Rows are points. Examples show where two turns around zero, p and q, send a point. Write where each new point lands after one turn and then the other. Backwards means that the second turn is done in reverse. Each puzzle has new turns, and all numbers are rounded.

Turn p:
[-0.55  2.58  0.02] => [1.58 1.79 1.12]
[1.05 1.24 0.79] => [-0.26  0.66  1.66]
[-0.39  0.25 -1.89] => [ 1.72 -0.83 -0.36]
[-0.43 -0.91  0.53] => [-0.78  0.03 -0.83]
[ 0.32 -3.18  0.56] => [-2.29 -1.65 -1.60]
Turn q:
[-1.07  1.13  0.89] => [ 1.74  0.33 -0.25]
[ 3.22 -0.03  1.05] => [-0.89 -3.25 -0.38]
[-1.47 -1.10 -0.63] => [-0.29  1.61  1.04]
[-0.69  0.00 -1.31] => [-0.55  1.31 -0.41]
Where do these land?
q, then p: [ 2.07  1.21 -1.33] => [ 1.56 -1.28 -1.86]
q, then p: [-2.44 -1.80  0.49] => [-1.06  2.24  1.81]
q, then p backwards: [-0.22  1.45  0.13] => [-1.20 -0.10 -0.84]
q, then p: [ 0.59 -0.85  0.71] => [-1.07  0.20 -0.62]

Turn p:
[ 2.19 -0.62 -0.84 -3.39 -1.70  0.49] => [ 2.20 -2.10  0.60 -2.26  2.40  0.04]
[ 2.81  0.04  1.20  1.14 -1.07 -1.21] => [ 0.47 -1.30  3.03  0.24 -1.05 -1.00]
[-1.40  0.09  0.21  1.61 -0.56  1.26] => [-1.21 -0.32 -1.02  0.45 -1.50  1.20]
[-1.79 -0.40 -0.77 -0.39  0.51 -1.08] => [-0.61  0.58 -1.39  1.09  1.17 -0.57]
[-0.26  2.46 -0.64 -0.99  0.59 -0.17] => [-0.84  1.08 -0.55 -1.98  0.31 -1.31]
[-0.88 -1.54 -1.31  0.82  0.75  1.71] => [ 1.22  0.19 -2.06  0.89 -0.90  1.28]
[-0.67 -0.02  2.14  1.19  1.49 -0.99] => [-1.22  1.87  1.39  1.56 -0.42  0.35]
Turn q:
[ 0.00 -2.07  2.08  0.73 -1.04 -0.17] => [ 1.71 -0.12  1.84 -1.20 -1.20  1.02]
[ 1.14 -1.40 -1.14  0.48 -0.86 -1.56] => [ 0.95 -0.70  0.80 -1.05  0.15 -2.19]
[ 1.13 -0.30 -1.01  0.86 -0.96  1.03] => [-0.04 -0.29  1.63  1.04  0.68 -0.91]
[ 0.87 -0.97 -1.52  2.39  0.56 -1.13] => [-0.89 -0.83  1.16 -0.42 -1.33 -2.56]
[-0.68  1.92  0.06 -2.57  2.13  1.43] => [-1.93  0.07 -2.42  0.49  1.69  2.16]
[-1.99  1.42 -0.95 -1.48  0.49  1.30] => [-0.43 -0.50 -2.25  1.94  0.62  1.15]
[-0.46  1.40  2.48 -0.42 -0.31 -0.90] => [ 0.63  2.37 -0.77 -0.82 -0.60  1.33]
Where do these land?
q, then p: [ 1.02  1.28 -0.91  0.25 -0.93  0.90] => [-0.93  1.42  0.43  0.72 -1.08 -0.70]
q, then p: [ 0.93  1.18  0.66  1.87  0.39 -0.75] => [-2.38 -0.24  0.21 -0.71  0.55 -0.61]
q, then p backwards: [-1.04 -1.81  1.25 -2.91 -1.31 -0.78] => [ 1.25 -1.60 -1.39 -2.14 -0.15  2.46]
p, then q backwards: [-4.15  0.32 -0.82 -1.11  0.03 -1.50] => [ 0.44  3.24 -2.00 -1.90  1.75  0.39]
q, then p: [ 2.16  0.68 -0.16 -0.30  1.21  0.99] => [-1.22  2.14 -0.72  0.36  0.64  0.76]
q, then p: [ 1.54 -0.11  0.91  1.67  0.50  1.92] => [-2.20  0.71  0.74  0.17 -0.18  2.00]
q, then p backwards: [-0.45 -1.53 -0.93  0.52  0.12 -0.78] => [ 1.15  0.32 -1.01  0.58 -1.22 -0.10]

Turn p:
[ 0.08  2.40  1.09 -1.06 -0.99  1.62 -0.53 -1.45] => [-0.56 -1.58  1.50  0.27 -0.70  2.86  0.45 -0.20]
[ 2.50 -0.15 -0.07 -2.33 -0.92  0.61  2.17 -2.90] => [-1.29 -2.09  2.17 -0.48 -2.51 -1.00  1.56 -2.32]
[-0.24  0.14 -0.85  2.47  0.67 -0.29 -1.85  0.10] => [ 1.27  2.18 -0.68  0.60  0.60  0.59  1.10  1.32]
[ 0.99  0.72 -1.25 -2.11 -0.11 -0.68  0.48 -0.27] => [-1.83 -1.06  0.10 -0.22  0.56 -0.49  1.27 -1.26]
[-3.13 -1.41 -0.23  0.96  1.67 -0.22 -0.61  0.68] => [ 0.32  1.75 -0.23  1.91  1.33 -0.92 -2.14  1.55]
[-0.25  0.18 -0.65  1.88  0.69 -1.98  1.41  1.43] => [ 1.52 -0.49 -1.70 -0.04  1.25 -1.91  0.52  1.25]
[-1.40 -1.10  2.00  1.27  2.16 -0.94 -1.40  1.20] => [ 2.41  1.73 -0.22  0.66  1.93 -0.01 -2.17 -0.09]
[ 0.02 -1.61 -0.36  0.74  1.16 -0.14  0.02  1.28] => [ 0.57  1.32 -1.39  0.28  0.11 -1.22 -0.78 -0.29]
[ 1.29  0.61 -0.02 -1.54 -1.70  1.96  1.88 -0.94] => [-1.49 -2.23  0.44 -0.53 -2.63  0.48  0.38 -0.77]
[-0.13 -1.24 -0.56  0.63 -1.56 -2.20  0.36  0.35] => [-0.03  0.45  0.14 -2.00  0.61 -1.89  0.28  1.24]
[ 0.28  1.46  0.89 -0.92 -1.07  2.25 -1.93  0.53] => [-0.90  0.02 -0.15 -0.46 -0.55  3.51 -0.46 -0.45]
Turn q:
[ 0.07 -2.43  1.91  0.22  0.29 -0.48 -0.94  0.37] => [-0.51 -1.63  1.24  0.57 -1.92 -1.15  0.78 -0.75]
[-0.68 -1.95 -0.49 -1.17 -0.33  0.33 -1.81 -2.50] => [ 1.00 -2.45  1.79  0.70  0.30  0.58 -1.93 -0.88]
[-1.05 -0.74 -0.64  1.48  0.27  1.08  0.49 -1.93] => [ 0.68 -0.42 -0.27  0.81 -1.27  1.15 -1.99  1.09]
[-0.69  2.61 -1.58 -1.09 -0.65 -0.48  2.17 -0.10] => [-0.94  2.06 -1.08 -1.55  2.24  0.61 -1.28  0.77]
[-0.41  1.89 -0.05  0.73  1.73 -0.63 -0.10  2.17] => [ 0.08  2.26  0.33 -1.05 -0.32  0.66  2.23  0.73]
[ 2.29  0.68  1.31  1.29 -1.38 -3.08  1.65 -0.23] => [-3.81  0.26 -1.16  2.09  0.90 -0.63  1.20  0.59]
[-0.66 -0.80 -0.82 -2.10 -0.21  1.84  0.59  2.30] => [ 1.77  0.77 -0.12 -2.22  0.06 -2.30 -0.57 -0.94]
[ 0.01 -0.97 -0.36  0.82 -1.56  0.06 -0.81 -0.23] => [ 0.20 -0.08 -0.11  1.54 -0.38 -0.11 -0.74 -1.32]
[-0.38 -0.28  1.62 -1.76 -0.99  1.43 -0.77  1.17] => [ 0.48 -1.10 -0.54 -1.82 -0.37 -0.89  0.46 -2.19]
[ 1.51  1.99 -0.90  1.58  2.81 -0.09 -0.46 -1.02] => [ 1.02  0.31 -0.08  0.94  0.77  2.07  1.84  2.90]
Where do these land?
p, then q: [-0.20 -0.77 -0.15 -0.59 -2.19  0.34 -1.81  0.24] => [ 0.50  0.05 -0.20 -2.58  0.44  0.66 -0.10 -1.29]
p, then q backwards: [-0.86  0.00  0.47  1.36  2.20  0.11 -0.54  0.07] => [ 0.86 -0.08 -2.26  1.09 -0.45  0.56 -0.61 -0.14]
p, then q: [-2.43 -0.10 -1.08 -0.86  3.17  1.03  1.04 -1.15] => [-0.64  1.20  0.32  2.62 -2.81  1.97  0.79  0.32]
q, then p: [-0.15 -0.97  1.74 -1.25 -1.28 -1.42 -0.34 -0.52] => [ 0.09  0.83  2.21  0.53  0.27 -0.99 -1.45  0.75]
q, then p: [ 0.24  0.15  0.65 -1.06 -0.78  0.10 -0.36  0.47] => [-0.32 -0.02  1.06  0.59  0.10 -0.91  0.16 -0.39]
p, then q backwards: [ 1.63 -0.11 -2.44  4.05 -0.02 -0.43  1.83 -0.67] => [ 2.62 -0.63  0.79  1.87  2.34  1.96  0.63  2.81]
p, then q: [ 1.67 -0.58  0.26 -1.57 -0.63  0.30 -0.85  1.53] => [ 0.78 -0.94  0.62 -1.00  1.38  1.08 -1.80 -0.07]
p, then q: [-0.15  0.29  0.49 -1.03  1.79  0.48 -0.07 -1.63] => [-0.67 -1.09 -0.75  1.10 -1.54  1.19  0.08  0.55]
q, then p: [ 0.88  0.29 -3.18  3.43 -0.13 -1.62  2.05  1.80] => [ 1.83 -1.68 -2.57  0.32  2.02  2.02  2.19  2.64]
p, then q: [-0.50  1.85  0.55 -1.57  0.13 -0.01 -1.09 -0.33] => [ 1.15 -1.16 -0.15 -0.86 -1.85  0.33 -0.30  0.84]
p, then q: [-0.14 -0.06  2.70 -0.90 -2.26  1.12  0.14  0.19] => [ 1.30 -2.33  0.19 -0.74  0.09 -0.63 -0.09 -2.54]

Turn p:
[-2.11 -0.90  1.97 -1.27 -0.61 -0.12 -0.59 -0.31  2.38] => [ 1.01 -1.72  2.01 -2.10 -1.39  0.76  1.30 -0.20 -0.76]
[ 1.19  0.10 -2.41  2.14  0.77  0.99 -2.03 -2.07  0.53] => [ 2.55  0.32  0.04  2.25  2.57  0.59 -1.68  0.47 -0.64]
[ 1.59  0.88  0.02  2.35 -0.38 -1.55 -0.05 -0.43 -1.30] => [ 0.78  1.61 -2.55  1.40  0.04  0.51  0.45  1.00  0.37]
[ 2.29 -1.54  2.14 -2.00 -2.42  1.25 -0.44  0.42 -0.12] => [-0.10 -2.65 -1.66 -1.50 -0.64 -2.97  0.49  0.69 -1.42]
[ 0.79 -0.20 -0.76  0.66  2.12 -0.34 -0.92  1.10 -0.53] => [ 0.29  0.34  0.33  1.59 -0.26 -0.41 -1.30  0.53  1.90]
[ 0.85  1.96 -0.59 -0.96 -0.10 -0.87 -0.35  1.26 -1.42] => [-1.95 -0.47 -1.61  0.24  0.39  0.67 -0.53  0.69  1.51]
[-0.16 -2.10  0.14 -0.88 -2.08  0.61 -0.51  0.98 -0.36] => [ 0.33 -1.86 -0.72 -0.63 -0.27 -1.64  0.70 -1.87 -0.18]
[-2.14  0.20 -0.50 -0.80  0.34 -0.41  1.57  0.24  1.53] => [-1.20  0.29  2.30 -0.43 -0.19  1.13  1.23 -0.91 -0.18]
[-2.58  1.70  0.08  1.31  1.45  0.93  1.39  0.02  0.29] => [-0.85  2.08  1.57 -0.04 -1.05  2.22 -1.12 -0.92 -0.78]
[-0.36  1.30 -1.96  0.74  2.53 -0.30  1.90  0.87  1.03] => [-1.81  1.80  2.20  2.28  0.21  1.02 -0.28  0.27  0.58]
[ 0.62 -1.41  1.86 -1.29 -1.62 -0.18  0.03 -2.09 -2.03] => [ 0.96  0.27 -1.89 -3.07  0.61 -1.88  0.74  0.24 -0.40]
Turn q:
[ 0.73  1.13 -0.54 -0.03  0.27 -2.88  1.39 -0.62  0.27] => [ 0.51 -1.90 -0.42  0.99  1.27  1.61 -1.04  1.31  0.90]
[ 0.09 -0.73 -0.86  0.13  1.73 -1.21  0.50 -1.63 -0.45] => [ 0.63 -1.17 -1.95 -0.69  1.22  0.89 -0.43 -0.56 -0.17]
[ 1.65 -2.03 -2.68  1.37 -0.18  1.94 -0.34  1.59  0.30] => [-1.07  2.38 -0.27 -2.02 -0.93  2.03  1.02  0.88 -2.15]
[ 1.02 -0.22  1.57 -0.89 -1.55  1.41 -0.53 -0.58  0.16] => [-0.73  1.37 -0.10  1.55 -1.70 -0.65 -0.32 -0.97  0.45]
[-1.66  0.78  0.86 -1.42 -1.30  1.21 -0.03 -0.56  1.87] => [-0.61 -0.47  0.66  1.16 -1.20 -1.24  2.15 -0.71  1.61]
[-1.50  0.89  1.85 -0.33 -2.38  1.24  0.23 -0.04 -0.79] => [-1.81 -0.01  1.24  1.41 -0.63 -2.64 -0.04 -0.35  0.38]
[ 0.35  1.60 -2.06  1.09  0.94 -1.51 -0.54  0.16 -0.94] => [ 0.89 -0.09 -0.75 -1.13  1.74  0.29 -0.63  2.50  0.22]
[-0.21  0.70  2.44 -1.14  0.17  2.15  0.34  1.44  0.19] => [ 0.92  0.85  1.79  1.84 -0.98 -1.60  0.85 -1.13 -1.00]
[-0.67  0.03  0.25  1.63  1.64 -2.67  1.83 -1.18 -0.20] => [ 0.19 -2.19 -0.25 -0.06  3.15  1.23 -1.02 -0.60  0.19]
[ 0.84 -2.77 -2.69 -0.82  1.02  0.36 -0.74  2.08 -1.40] => [ 0.67  0.18 -0.74 -3.00 -2.00  1.17 -0.31  0.80 -2.85]
[-0.28  0.16  1.23 -1.24 -0.98  3.46 -1.44 -0.72  0.55] => [-0.40  2.12 -0.35  0.93 -1.94 -2.18  1.65 -1.37  0.43]
[-0.37  0.43  0.63  1.68  0.61 -3.50 -0.67  0.06  0.43] => [ 0.76 -1.06  1.15 -1.00  2.01  1.10 -1.89  0.17  1.99]
Where do these land?
q, then p: [ 0.81 -1.02 -2.01 -0.90  1.08 -0.37 -0.39 -1.55  0.95] => [-1.22 -0.67  0.72  1.04  2.12 -1.04 -0.34 -0.99 -1.05]
p, then q: [-0.52 -1.27 -1.25 -1.41  0.21 -0.24  0.36 -1.72 -2.15] => [ 2.74 -1.34 -1.16  0.65  0.41  0.50  0.70 -0.16  1.12]
q, then p: [-0.74  1.47  1.31  0.71 -2.12 -1.74  1.11  0.44  0.08] => [ 2.07 -0.29  1.12  0.03 -2.80  0.51  0.14 -0.27  0.30]
p, then q: [ 0.15  1.11  1.14  1.65  0.62  1.97  0.80 -0.04  1.48] => [-0.95  1.36  0.68 -0.20 -0.02 -2.19 -1.84  0.84 -0.50]
q, then p: [ 1.67 -0.14  0.30 -2.43  1.57  2.47 -0.74 -0.12  1.46] => [-1.25  1.12 -2.43  1.42  1.72 -0.04  0.83  0.62 -2.30]
q, then p backwards: [-1.23 -1.46 -1.03 -0.71 -0.17 -1.29 -2.45 -2.24 -1.44] => [-0.03 -0.32  1.71 -1.68 -0.82  0.30 -1.45  0.80 -3.27]
q, then p: [ 3.65 -0.99  0.37 -0.56  1.63  1.96 -0.65 -0.33  0.51] => [-1.07  0.57 -2.42  1.14  2.25  1.06 -1.86  0.60 -1.84]
p, then q: [-1.61  0.04 -0.49  1.13 -2.96 -0.68  0.58  2.16 -0.76] => [-2.92 -0.67 -2.67  0.12  0.81 -0.02  1.47 -0.14  0.03]
q, then p: [-1.37  0.08  1.64  1.32  0.26 -1.14  1.11  1.79  0.56] => [ 1.39  0.68  0.53 -1.69 -1.96 -1.07 -0.54  1.28 -0.01]
p, then q: [-0.82  2.18  0.02  1.19 -0.11 -0.92  0.26  1.61 -0.69] => [-1.77  1.00 -0.01 -0.37  0.16 -1.02  2.25  0.58  0.31]

Turn p:
[-1.24 -1.77 -0.20 -2.50 -0.83 -0.49 -0.42  0.73  0.18  1.77 -0.92  1.64] => [ 0.09 -0.25 -1.21  0.10  0.91 -0.57 -0.49 -0.16 -2.50 -2.77 -1.12  1.10]
[ 0.34  0.82 -1.17  0.48  4.65 -1.39 -0.70  0.58 -0.06  2.44  0.63  1.04] => [-1.10 -2.32  1.53  0.07 -3.58  1.33 -0.55 -0.69  0.22 -1.00 -2.95 -0.34]
[ 1.12  0.50  0.22  0.74 -1.40  1.82 -1.33 -1.00 -1.16  2.53 -0.17  0.15] => [-0.40  0.78 -0.81 -1.45  1.44  1.80 -0.67 -1.01  2.21 -1.02 -0.61  1.15]
[-1.14 -1.08 -0.36  0.71 -1.45 -0.43 -0.81 -0.04 -0.40  5.23  0.56 -0.80] => [-2.42  1.01 -0.87  0.10  2.01  2.11 -0.23 -2.81 -0.49 -1.57 -2.77  0.24]
[ 2.45  1.12 -0.97 -0.84 -1.50 -0.69 -0.13  0.59 -0.66 -1.14  0.52 -1.20] => [-0.57  0.02  0.03 -0.97  0.54 -2.30  0.53  0.23  1.26  1.95 -0.14  1.68]
[ 0.50  1.02  1.41  0.64 -0.33  0.37 -1.44 -1.23  1.81  1.04  1.21 -0.17] => [-0.55 -0.31 -0.35  0.91  0.67  0.54  1.42 -0.40  2.61 -1.25 -0.05 -0.85]
[-1.08 -0.54  2.57 -0.67  2.29  0.92 -1.38 -0.39 -0.66 -1.91 -0.19 -1.15] => [ 1.27  0.09  2.50 -0.34  0.36  0.94  0.93  3.01 -0.11 -0.75  0.28 -1.59]
[-0.35 -0.97 -1.51  0.44 -0.14  0.09  1.12 -1.10  1.17 -1.26 -3.54 -0.52] => [ 3.12  1.94 -1.65  0.72 -0.91 -0.54 -0.85  0.00 -0.94  1.24 -0.53 -0.70]
[ 3.03 -0.78 -0.91  1.08  2.11  0.71 -0.46  0.00  0.38 -0.65  1.17 -0.08] => [ 0.66 -1.14  2.27  0.23 -0.91 -1.00 -1.78 -0.61  2.45  0.59 -0.48 -0.20]
[-1.42 -0.28  0.26 -1.05 -1.41 -1.61  0.71 -0.32 -1.28 -2.19  1.32  0.68] => [-0.72 -0.48  0.11  1.35  0.84 -0.32  0.78  1.48 -1.95  1.03  1.87  1.59]
[-0.79  0.75 -0.42  0.66 -0.97  0.61  5.75  0.69 -0.69 -1.65 -0.65 -0.34] => [ 0.56  1.93 -0.09 -1.02 -1.76 -0.52  0.34 -2.14 -2.59  2.56  3.74  0.01]
[-1.22  0.42 -0.24  0.26  0.12 -0.25 -1.48  1.67  0.79 -1.85  0.58  0.03] => [-0.55 -1.78 -0.54  0.09  0.48 -0.74 -0.02  1.69 -0.41  0.75  0.25 -1.73]
[ 1.55 -1.14  1.65  0.15 -1.39 -1.11 -1.38  0.69 -1.00 -0.95 -1.55  0.44] => [-0.80  1.94 -0.27  0.07  0.66 -1.38 -1.43  2.49  0.64 -0.63 -0.01  0.76]
[-1.06  0.79 -0.93 -0.92  0.86  0.34  3.37 -0.06  1.38 -0.27 -0.12  0.31] => [ 1.37 -0.41 -0.24 -0.01 -1.95 -0.47  1.30 -2.08 -1.88  0.37  1.34 -0.40]
[-0.68  1.12  0.60  0.82 -0.62  1.11 -1.42 -0.82  0.20 -1.14  1.14 -0.03] => [ 0.05 -1.01 -0.42  0.16  1.20  1.11  0.71  0.98  1.48  0.49  1.18 -0.70]
Turn q:
[-0.27 -0.35  2.56  0.11  0.78 -1.36 -1.15 -0.20  1.83  1.06 -1.09 -0.20] => [-1.23 -0.38 -1.91  2.14  0.93  0.23 -0.50 -0.38 -1.95  1.14  0.09  0.03]
[ 0.99 -0.52  1.23 -1.25  0.37 -1.41 -1.54 -0.74 -0.58  0.22  1.54 -0.33] => [ 0.02  1.08  1.19  2.26  0.82 -0.79 -0.56  1.23 -0.83  0.44 -0.73  0.01]
[-0.79  0.21  1.82  0.20  0.52 -0.39  2.13  1.21 -0.88 -0.12  0.85 -1.26] => [-0.15  1.56  0.19  0.99 -0.58  1.14 -1.01 -2.28  0.20 -1.25 -0.05  0.80]
[-0.43 -0.79  0.03 -0.95 -0.69  2.03  0.13 -0.61  2.20  1.18 -0.09  0.47] => [-1.03 -0.02 -0.99 -1.98 -0.71 -1.11 -0.29 -0.05 -1.83  0.60 -0.80 -1.02]
[-0.34 -1.13 -2.37  1.07 -0.77 -0.33  0.58  0.27  1.25 -0.47  0.31 -1.28] => [ 0.34 -1.43 -0.07 -2.09  0.89  0.08 -0.89  0.42  0.08 -1.23 -0.55  1.64]
[ 1.51 -0.13 -1.06  0.08 -0.87 -0.39 -1.58 -0.23  0.00 -0.65 -0.01 -1.22] => [-0.31 -1.20  0.90  0.19  0.73  0.02 -0.58  2.21  0.32 -0.73 -0.03 -0.17]
[-1.42 -1.28  0.15 -0.04 -1.02 -0.01 -1.65  0.21 -0.51  0.49  0.27  0.15] => [ 0.15  0.63 -0.29 -0.02 -0.27  0.45  1.24  1.47 -1.61 -0.29 -0.33  0.92]
[ 1.90  6.03 -1.82  0.20 -0.61  1.88 -1.21  2.73 -0.93 -0.08  0.42  1.93] => [ 1.37 -2.70  3.18 -0.39 -2.22  3.15  1.41 -0.26  2.25  1.74 -0.44 -4.03]
[-0.77 -0.06 -2.54 -0.51 -0.46 -0.46  3.91 -0.27 -0.01 -2.28  0.74  1.37] => [ 2.92  0.98 -0.69 -2.76  0.03 -0.84 -1.04 -1.28  2.91 -0.51 -0.71  0.64]
[ 1.86 -0.14 -2.76  0.70 -0.28  0.10  2.46  1.14 -1.23  0.88  0.16  0.71] => [-0.58  0.31  1.78 -2.66  0.94  0.67  0.24 -0.68  2.94  0.50 -0.31  0.59]
[-0.87  1.71 -1.65  0.87 -0.65  0.85  1.93 -1.81 -0.09  0.97 -0.04  0.29] => [-0.08 -1.18 -0.13 -1.47 -2.37 -1.11  0.24 -0.97  1.75  0.73 -0.61  0.98]
[ 0.07  0.07  6.44  0.58  1.39  1.44 -1.11 -0.96 -0.58 -1.05 -0.81  0.36] => [-1.74  1.57 -2.06  4.61 -0.64 -0.87  1.46 -1.64 -1.57 -1.55  0.95 -2.72]
[-0.38 -1.55 -1.92  0.23  2.05 -0.41 -1.18 -0.13  0.16  0.11  0.49 -0.44] => [ 0.83 -0.75  1.27 -0.65  1.71 -1.07  0.36  0.23 -1.26  0.13  1.12  1.47]
[-0.95 -1.34  3.24  0.87 -0.11 -0.97 -1.34 -0.50  0.47  0.46 -1.36  0.69] => [-1.19  0.67 -2.77  2.33  0.66  0.17  1.28  0.16 -1.59  0.13  0.05  0.27]
[-0.11 -0.74 -1.36 -2.18  0.34 -0.58 -0.37 -0.10 -1.10 -0.73 -1.38 -1.24] => [ 0.70  0.86  0.40 -0.51  0.09 -0.14 -1.36  1.85  0.19  0.15  2.37  0.58]
Where do these land?
p, then q backwards: [ 1.55  0.71  1.44  0.67 -0.89 -0.28  1.01  0.07  0.90 -0.12  0.07 -1.63] => [ 1.00 -0.47  0.47 -0.41  0.73  0.85  1.21 -0.86 -1.84  0.33 -0.32  1.47]
p, then q: [-3.03  0.97  0.86 -2.13 -0.85  2.01 -0.35  1.88  0.13  0.17 -0.48 -0.53] => [ 1.19  2.51  2.35 -0.86  0.00 -0.58 -1.86 -0.35  0.81 -0.86  2.22  0.31]
q, then p backwards: [ 1.12  0.04 -0.26  0.91 -0.49  1.35 -1.07 -0.45 -0.36 -0.52  0.16  0.71] => [-0.27  0.74  1.15 -0.71  0.73 -0.14 -0.95  0.66  1.10 -0.21  0.63 -0.70]
q, then p: [ 0.70 -1.87  0.43  1.68 -0.62 -0.70 -1.00 -0.09 -0.39 -1.39  1.22 -0.20] => [ 0.71 -0.01  0.61 -0.03 -2.26 -0.60 -1.04  1.31 -0.61  0.92  0.92 -1.13]
p, then q backwards: [-2.92  0.09 -0.25  0.45 -0.16 -0.52 -1.01 -0.88  1.83  0.54 -0.86  0.41] => [-0.54  0.46  2.38  0.71 -1.04 -0.30 -1.49  0.91  1.16 -1.36 -0.56  1.01]
q, then p: [ 1.01  1.25  0.97  1.59  0.33 -0.26  1.21  3.02 -0.44 -0.92 -0.47  0.75] => [ 3.07  0.04  0.92  0.05  0.42  0.89  0.73 -1.24  1.50  0.27  0.79 -1.55]
q, then p: [ 0.66 -0.95  0.01  0.94  1.35 -0.18 -0.16 -0.88 -0.29 -2.35 -1.35  0.41] => [-0.12 -1.34  1.62  1.75 -1.11 -1.05 -0.03 -0.56  0.18  1.39 -0.15 -0.59]
p, then q: [ 1.10  1.23 -6.19 -0.36 -0.96 -0.74 -1.14 -0.96 -0.42  1.00 -0.94 -0.43] => [-2.13 -0.60 -1.27 -2.67  1.52 -1.44  1.82  2.26  0.67  4.23  1.36  0.68]
p, then q: [-1.49  0.84  1.04 -6.00 -1.09  0.09 -1.05 -0.76 -0.50  0.59  1.68  0.56] => [ 2.39  3.91 -0.62 -1.05  2.60 -0.85  0.48 -2.61  2.69 -0.57  1.29 -0.62]
p, then q: [ 1.11  0.62  1.64  1.01 -0.92 -0.44 -1.13  0.86 -0.05  0.79 -0.95  0.53] => [ 2.08 -1.36 -0.59 -0.57 -0.64  1.06 -0.94  0.08 -0.92  0.13  0.15 -0.20]
q, then p: [-1.37  0.96  1.07  1.20  0.00 -0.15  1.29 -0.98 -0.10  1.53 -0.66 -0.16] => [ 0.42  0.02 -2.06  1.44  0.57  1.18 -0.46 -1.10 -0.38  0.07  0.50  0.91]
p, then q: [-1.85  1.38  1.38  0.72 -0.75 -0.48 -0.55 -0.45 -1.12 -0.11 -0.68 -0.56] => [ 0.32  0.10  1.17 -1.78 -1.58  1.07 -0.09 -1.53 -0.17 -0.25  0.51 -0.33]
q, then p backwards: [ 1.23  0.47 -3.57  0.60  0.55  0.72 -0.75 -0.10  1.20 -0.61  2.47 -0.11] => [ 1.01 -0.87 -0.91 -2.31  2.25  1.96 -1.43  1.27 -0.38 -0.65  1.31 -1.18]
p, then q: [ 1.27 -3.86  0.88  0.08  3.91 -0.54  0.64 -0.62 -0.48  0.22  0.31 -0.24] => [-1.78 -0.17 -1.92  4.02 -0.15  1.11  1.18  0.75  0.01 -1.93 -0.13 -2.03]
p, then q backwards: [ 0.91 -1.88  0.55 -1.38  0.60  0.11  4.05  0.35  0.07  1.17  0.49  0.50] => [-1.83 -0.54  0.65 -0.34  2.95  1.84  1.10  0.07 -0.98  0.33  1.95 -1.72]
